Each point is reached from the start by the listed moves, each made once or not at all, plus a little noise. Is the number of moves made odd or even? Then give how often each move was made.
(in the rows, 128 means zero)

Moves:
(1): [175 137  97 132]
(2): [114 179 128 150]
Start: [134 128 117 102]
Points:
[180 135  88 108] => odd (1, 0)
[167 188  86 129] => even (1, 1)
[132 130 116 102] => even (0, 0)

Moves:
(1): [191 144 146 142 128 126 124 128]
(2): [117 178 114 139 119 117 112 127]
(3): [119 128 193 146 114 119 127 116]
(4): [130 127 117 166 132 130 135 141]
(5): [120 139 131 128 177 109 116 126]
(6): [126 144 134 126 140 162 137 131]
Start: [129 114 118 151 123 134 136 121]
Points:
[174 194 181 231 116 147 132 124] => odd (1, 1, 1, 1, 0, 1)
[122 124 110 190 177 118 131 132] => even (0, 0, 0, 1, 1, 0)
[178 140 193 221 162 106 127 119] => even (1, 0, 1, 1, 1, 0)
[180 179 123 177 114 122 117 120] => even (1, 1, 0, 0, 0, 0)
[129 128 114 187 140 170 153 137] => even (0, 0, 0, 1, 0, 1)

Moves:
(1): [169 127 130 140 109 125 132 124 137 126 100 131]
(2): [140 172 105 117 130 134 139 139 127 141 143 127]
(3): [117 125 177 105 104 137 153 134 131 102 132 118]
(4): [125 140 150 189 142 121 126 117 120 153 137 130]
(5): [147 147 151 131 180 137 127 146 158 118 119 121]
(6): [123 107 121 134 122 188 107 135 137 130 126 150]
(7): [123 111 122 115 143 126 176 120 140 144 122 153]
(8): [126 116 124 146 123 133 146 183  98 111 118 129]
(9): [122 127 129 126 109 118 125 151 160 146 141 132]
Start: [123 146 118 102 142 120 136 142 119 116 107 149]
Points:
[167 151 157 181 161 166 113 173 193 146  89 173] => odd (1, 0, 0, 1, 1, 1, 0, 0, 1)
[150 164 135 105 200 128 134 157 149 106 103 142] => odd (0, 0, 0, 0, 1, 0, 0, 0, 0)
[180 188 142 168 176 119 210 228 159 153  94 181] => odd (1, 1, 0, 1, 1, 0, 1, 1, 1)
[148 110 159 115  94 196 162 203 113  77  71 166] => even (1, 0, 1, 0, 0, 1, 0, 1, 0)
[137 176 165 168 202 119 137 145 144 122 110 147] => even (0, 0, 0, 1, 1, 0, 0, 0, 0)
[170 151 141 133 152 123 155 235 163 103  72 150] => even (1, 0, 0, 0, 1, 0, 0, 1, 1)

Moves:
(1): [143 117 154 123 125 140 143 137 128 123 105 119]
(2): [138 175 129 136 108 165 112 118 119 103 117 146]
(3): [103 122 163 108 129 144 119 129 114 127 124 136]
(4): [119 107 136 178 128 150 134 125 120 125 132 145]
(5): [144 129 141 129 163 142 109 142 109 124 134  88]
(6): [122 111 116 121 132 164 144 120 152 128 149 123]
(7): [118 135 129 119 152 138 166 133 126 120 139 136]
(8): [106 149 134 128 125 118 130 170 159 157 136 124]
(9): [127 137 138 135 135 121 127  96 142 127 119 119]
(10): [138 154 119 128 120 131 137 101 109 177 148 113]
(11): [145 123 147 137 113 120 126 129 143 108 161 144]
(12): [170 121 124 115 159 141 105 131 134 142 129 182]
Start: [122 143 145 146 105 133 137 149 115 140 102 154]
Points:
[116 169 185 198  94 151 168 141 134 204 103 138] => odd (1, 0, 0, 1, 0, 0, 0, 1, 1, 1, 0, 0)
[187 181 180 143 123 186 115 118 128 120  61 212] => even (1, 1, 0, 0, 0, 0, 0, 0, 1, 0, 0, 1)
[103 169 199 123  93 153 152 176 112 210 108 133] => even (1, 0, 1, 0, 0, 0, 0, 1, 0, 1, 0, 0)
[169 208 165 144 153 189  72 201 122 153 113 184] => even (0, 1, 0, 0, 1, 0, 0, 1, 0, 0, 0, 1)
[175 167 199 193  99 196 114 193 149 127 108 243] => even (1, 1, 0, 1, 0, 0, 0, 1, 0, 0, 1, 1)
[122 116 161 194 154 199 136 120 126 132 125 118] => even (0, 0, 0, 1, 1, 1, 0, 0, 1, 0, 0, 0)

Moves:
(1): [150 113 127 130 117 128 122 138 143 124 129 122 113 120 134 129 140 119
 136 141 133]
(2): [124 157 138 147 116 139 135 137 145 131 144 137 130 154 136 139 147 155
 110 122 130]
(3): [134 108 160 128 141 122 126 133 123 127 124 123 118 148 128 119 132 118
 133 116 137]
(4): [122 115 129 146 138 131 148 115 133 134 138 114 138 123 122 127 131 124
 119 145 133]
(5): [147 149 128 135 156 150 125 129 119 133 131 110 141 140 104 136 138 130
 113 113 107]
(6): [118 132 135 132 119 168 120 116 123 132 130 118 127 132 135 125 116 122
 127 133 156]
(7): [133 124 127 119 133 133 144 124 128 121 148 133 116 126 129 132 119 138
 134 125 126]
(8): [118 124 119 155 126 132 125 156 132 125 143 135 119 125 117 130 115 114
 130 109 129]
(9): [121 123 130 118 136 126 127 128 153 119 127 123 138 121 135 130 121 118
 114 131 129]
(10): [130 143 140 116 115 121 131 126 146 147 129 127 128 131 118 120 128 111
 131 121 123]
(11): [123 140 125 126 141 126 114 124 124 133 154 130 119 138 139 119 137 122
 141 130 132]
(12): [138 122 129 132 134 147 128 124 131 139 116 160 121 110 120 118 139 116
 131 123 127]
(13): [141 133 120 120 126 129 127 139 127 122 133 133 147 130 132 115 123 129
 134 143 132]
(14): [130 107 113 118 119 121 113 115 141 124 126 134 121 149 114 128 114 131
 115 128 128]
(15): [129 121 119 132 134 123 134 128 126 133 114 125 130 136 159 131 110 112
 133 130 102]
(16): [127 118 137 122 133 124 126 126 127 143 142 136 136 132 133 155 128 128
 133 137 131]
(17): [113 112 105 127 114 141 135 135 117 123 130 129 140 132 135 141 146 116
 103 132 123]
(18): [116 117 124 126 127 136 126 137 127 133 127 119 135 125 133 116 128 148
 126 127 131]
Start: [131 123 145 111 148 141 132 141 158 142 149 104 134 136  98 138 149 140
 134 131 129]
Points:
[152  98 135 166 181 223 140 150 200 160 156  81 131 124  99 140 134  69
 108 135 120] => even (1, 0, 0, 1, 1, 1, 0, 1, 1, 0, 0, 1, 0, 0, 1, 0, 0, 0)
[172 120 167 106 176 160 115 148 208 132 206  94 104 206  98 147 178 149
 103 115 125] => even (1, 1, 1, 0, 1, 0, 1, 0, 1, 0, 1, 0, 0, 1, 0, 0, 0, 0)
[123 143 148 119 151 249 160 145 165 196 180 116 163 175 117 169 169 135
 104 112 103] => even (0, 1, 0, 0, 1, 1, 1, 0, 0, 1, 0, 1, 0, 0, 1, 1, 1, 1)
[149 163 128 110 145 184 171 160 166 156 187 105 169 187 115 154 160 134
  92 122  74] => odd (0, 1, 0, 0, 1, 0, 1, 0, 0, 1, 0, 0, 1, 0, 1, 0, 1, 0)
[180 131 182 131 163 240 133 164 171 155 179 105 126 166  98 116 178 161
 124 121 155] => odd (1, 1, 1, 0, 1, 1, 1, 0, 0, 0, 0, 1, 1, 0, 0, 0, 0, 1)
[111  63  83 124 122 191  99 177 193 129 184  91 143 163 153 121 117  93
 109 156 148] => even (1, 0, 0, 0, 0, 1, 0, 1, 1, 0, 1, 0, 1, 1, 1, 0, 1, 1)
[144 106 150 153 119 164 134 205 175 123 180 116 134 173 111 145 185 127
 111 126 142] => even (1, 1, 1, 0, 0, 0, 0, 1, 0, 0, 0, 0, 1, 0, 0, 0, 1, 0)

Moves:
(1): [161 132 149 129 127 130 119 143 121 118 134 121 125 126 111 128 118  95
 141 137 123 102 138 136 114 121 118]
(2): [126 155 139 123 121 127 127 122 127 131 118 124 139 128 129 129 127 122
 130 129 125 141 131 125 117 137 129]
(3): [113 120 155 134 126 137 127 139 121 125 131 134 129 124 133 127 123 131
 132 127 126 136 127 123 126 120 138]
(4): [132 135 124 173 114 134 138 121 136 112 125 121 137 121 126 114 112 126
 126 130 134 121 126 135 137 139 133]
(5): [119 121 127 146 163 143 123 134 113 130 132 139 140 129 129 128 116 118
 118 120 132 130 124 135 130 149 122]
(6): [122 127 113 129 110 164 123 138 142 119 135 118 114 123 123 135 125 117
 126 134 121 125 121 132 121 126 117]
(7): [133 135 128 140 124 123 151 128 113 126 134 132 113 124 124 125 106 131
 121 119 131 120 118 118 118 134 117]
(8): [118 124 122 137 119 124 137 156 150 130 125 151 137 134 134 119 135 121
 109 113 124 118 124 138 117 116 126]
(9): [134 120 138 127 133 126 139 126 163 137 120 138 126 121 135 121 119 121
 126 119 125 128 129 128 135 129 125]
(10): [121 126 137 131 120 127 123 130 124 153 121 125 123 132 124 124 122 130
 127 132 127 119 127 130 138 119 115]
(11): [121 112 131 121 123 119 130 130 141 141 159 117 134 121 134 109 136 119
 131 119 145 119 123 110 125 124 130]
(12): [127 124 128 142 115 130 119 114 120 131 140 172 123 117 134 124 130 120
 138 131 121 145 134 109 128 129 115]
(13): [134 118 134 113 115 136 134 126 124 127 120 129 154 134 125 125 121 132
 130 112 122 121 111 119 144 125 117]
(14): [130 138 131 139 135 132 132 123 127 120 137 137 114 161 127 133 140 121
 134 125 122 142 111 137 135 129 143]
(15): [134 140 132 128 126 138 124 123 124 132 119 125 132 119 163 129 133 129
 125 113 129 113 131 115 122 122 138]
(16): [131 127 137 151 114 121 125 120 148 136 130 126 134 127 131 169 141 132
 122 119 132 137 126 133 115 128 115]
(17): [132 123 132 132 133 132 138 124 124 135 119 126 131 127 127 117 153 127
 116 123 126 138 132 133 125 119 128]
(18): [138 141 123 125 138 141 118 141 137 131 142 130 132 137 112 126 121 150
 127 130 138 140 133 116 133 129 124]
(19): [130 130 128 129 134 129 140 136 120 140 121 129 127 129 120 133 142 130
 158 128 132 119 133 128 132 134 124]
(20): [126 121 130 118 147 138 140 132 138 120 126 135 131 140 130 130 139 122
 118 165 127 121 115 108 125 126 132]
(21): [136 124 131 107 129 131 121 128 126 128 107 129 113 132 135 118 136 124
 125 122 172 129 124 125 129 139 127]
(22): [133 128 122 134 125 113 129 142 125 137 123 119 131 129 147 136 125 123
 139 129 132 155 135 128 130 118 117]
(23): [120 128 134 134 119 138 141 120 119 129 141 136 134 135 126 131 108 117
 115 116 129 129 162 120 149 127 145]
(24): [145 133 126 116 114 138 136 114 135 130 144 135 136 132 155 129 126 129
 124 155 134 126 127 155 119 121 116]
Start: [134 135 136 128 115 133 139 150 126 119 142 136 100 132 131 127 128 128
 138 119 146 149 108  99 122 117 109]
Points:
[116 123 176 249  79 195 151 154 144 161 145 180 113 100 186 157  83  90
 153  83 149 169 153  81 148 123  76] => even (0, 0, 1, 1, 1, 1, 0, 0, 1, 1, 0, 1, 0, 0, 1, 1, 0, 0, 1, 0, 0, 1, 1, 0)
[135 150 162 167  57 164 206 190 187 190 168 156 120 171 123 140 131  94
 128  50 155 183 103  75 134  93  56] => odd (0, 1, 0, 0, 0, 1, 1, 1, 1, 1, 1, 0, 1, 1, 0, 1, 1, 1, 1, 0, 0, 1, 1, 0)
[126 122 134 144  68 181 151 176 152 127 173 188 111 148 167 111 170  92
 166  68 134 130  72  63 120 100  95] => even (0, 0, 0, 0, 0, 1, 0, 1, 0, 0, 1, 1, 1, 1, 1, 0, 0, 0, 1, 0, 0, 0, 0, 0)
[133 124 172 233  92 122 184 174 197 127 125 164 112 149 164 141 151 107
 116  81 145 200  89 128 115  92 110] => even (0, 0, 1, 1, 0, 0, 0, 1, 1, 0, 0, 0, 0, 1, 0, 1, 1, 0, 0, 0, 0, 1, 0, 0)
[141 160 183 212  33 183 157 135 146 165 171 154 113 128 208 136 168  88
 179 123 159 197 100  96 100  92  74] => even (0, 1, 1, 1, 0, 1, 0, 0, 0, 1, 1, 1, 0, 1, 1, 1, 1, 0, 1, 0, 0, 1, 0, 1)

Moves:
(1): [119 144 122 127 147 144 125 124 117 149 116 127 114 112 113 120 147 113
 121 131 114 124 141 138 127 130]
(2): [127 139 127 114 140 129 138 137 124 132 137 119 125 134 145 125 122 131
 116 125 140 127 126 129 111 142]
(3): [133 142 126 130 137 121 120 137 124 137 116 144 127 112 106 133 139 137
 118 136 129 134 128 137 124  93]
(4): [135 136 128 111 128 116 145 132 126 128 145 126 119 135 123 142 123 136
 149 136 148 119 132 115 134 143]
(5): [137 127 131 134 128 120 112 126 122 146 125 150 125 113 115 122 135 118
 120 120 137 107 138 128 126 115]
(6): [119 129 139 120 137 125 126 131 127 134 123 140 138 119 126 119 133 111
 129 138 128 126 127 136 130 117]
(7): [145 118 131 116 159 125 127 112 126 113 109 135 119 127 129 127 127 155
 136 144 123 128 129 121 130 125]
(8): [132 117 161 144 139 110 128 115 128 134 125 166 126 111 122 109 133 133
 148 107 119 130 133 129 141  95]
(9): [122 123 133 121 151 131 142 137 139 162 130 134 117  87 138 161 147 131
 124 125 140 112 129 138 134 124]
(10): [122 133 124 145 122 139 138 123 117 150 116 128 136 112 122 120 119 122
 120 127 121 108 128 130 135 113]
(11): [134 145 160 139 127 130 139 118 115 132 121 154 114 116 138 113 137 126
 127 128 120 114  98 128 123 140]
(12): [114 140 126 126 140 124 131 117 115 127 133 115 125 151 135 154 127 129
 147 115 140 121 122 126 132 134]
(13): [ 90 133 111 104  98 146 121 147 135 119 147  85 109 150 132 139 146 133
 137 164 140 123 139 120 142 134]
(14): [100 138 114 136 116 103 129 138 149 106 128 105 115 151 165 118 110 138
 147 131 127 105 117 118 125 173]
(15): [134 138 140 145 116 143 123 142 124 114 122 128 125 130 138 134 116 104
 135 113 119 117 122 143 125 117]
(16): [136 143 131 128 142 125 126 126 149 145 131 156 143 123 135 134 106 124
 119 162 126 126 140 115 112 125]
(17): [106 107 144 139 111 138 125 144 133 141 124 127 144 135 124 131 130 164
 146 128 161 141 117 136 131 126]
(18): [146 149 136 129 137 136 112 129 121 135 120 135 132 120 125 124 114 115
 121 131 131 138 122 122 147 128]
(19): [133 135 118 110 135 122 125 115 128 117 131 139 137 128 132 124 119 137
 119 119 138 131 132 140 130 134]
(20): [129 119 111 138 136 142 126 131 143 134 145 134 120 118 116 133 116 132
 142 121 125 114 111 111 120 126]
(21): [123 122 127 125 134 134 132 112 140 129 115 114 122 130 115 127 130 145
 133 131 137 137 128 126 122 121]
(22): [128 120 115 132 126 145 131 132 147 137 116 122 122 134 137 111 165 119
 150 117 129 122 137 130 141 121]
(23): [119 127 120 136 140 137 138 126 139 125 128 131 122 128 130 141 139 120
 130 111 138 119 135 103 129 153]
(24): [125 137 102  99 108 150 137 111 117 151 110 121 124 108 138 103 128 104
 126 133 143 152 140 106 108 149]
Start: [142 110 136 161 110 138 119 161 166 138 132 119 132 120 131 113 116 124
 146 126 152 123 135 106 116 107]
Points:
[ 81 187  71 139 164 181 111 178 210 236 144 103  87  88 178 133 127 106
 162 151 196  19 153  90 134 142] => odd (1, 1, 0, 0, 1, 0, 0, 0, 1, 1, 0, 1, 1, 1, 0, 1, 0, 1, 1, 1, 0, 1, 0, 0)
[129 128 185 146 111 169 150 134 176 196  89 192 114  78 152  49 161 110
 212  66 249 100 135  93 100 119] => odd (0, 1, 0, 1, 1, 1, 0, 1, 0, 0, 1, 0, 0, 0, 1, 0, 1, 0, 1, 0, 1, 1, 1, 1)
[ 78 183  86 149 182 209 136 170 196 216 137 111  92  70 126 191 122 121
 143 139 194  52 154  99  97  86] => odd (1, 1, 1, 0, 0, 0, 0, 0, 1, 1, 0, 1, 1, 0, 1, 1, 0, 0, 1, 1, 1, 0, 1, 0)
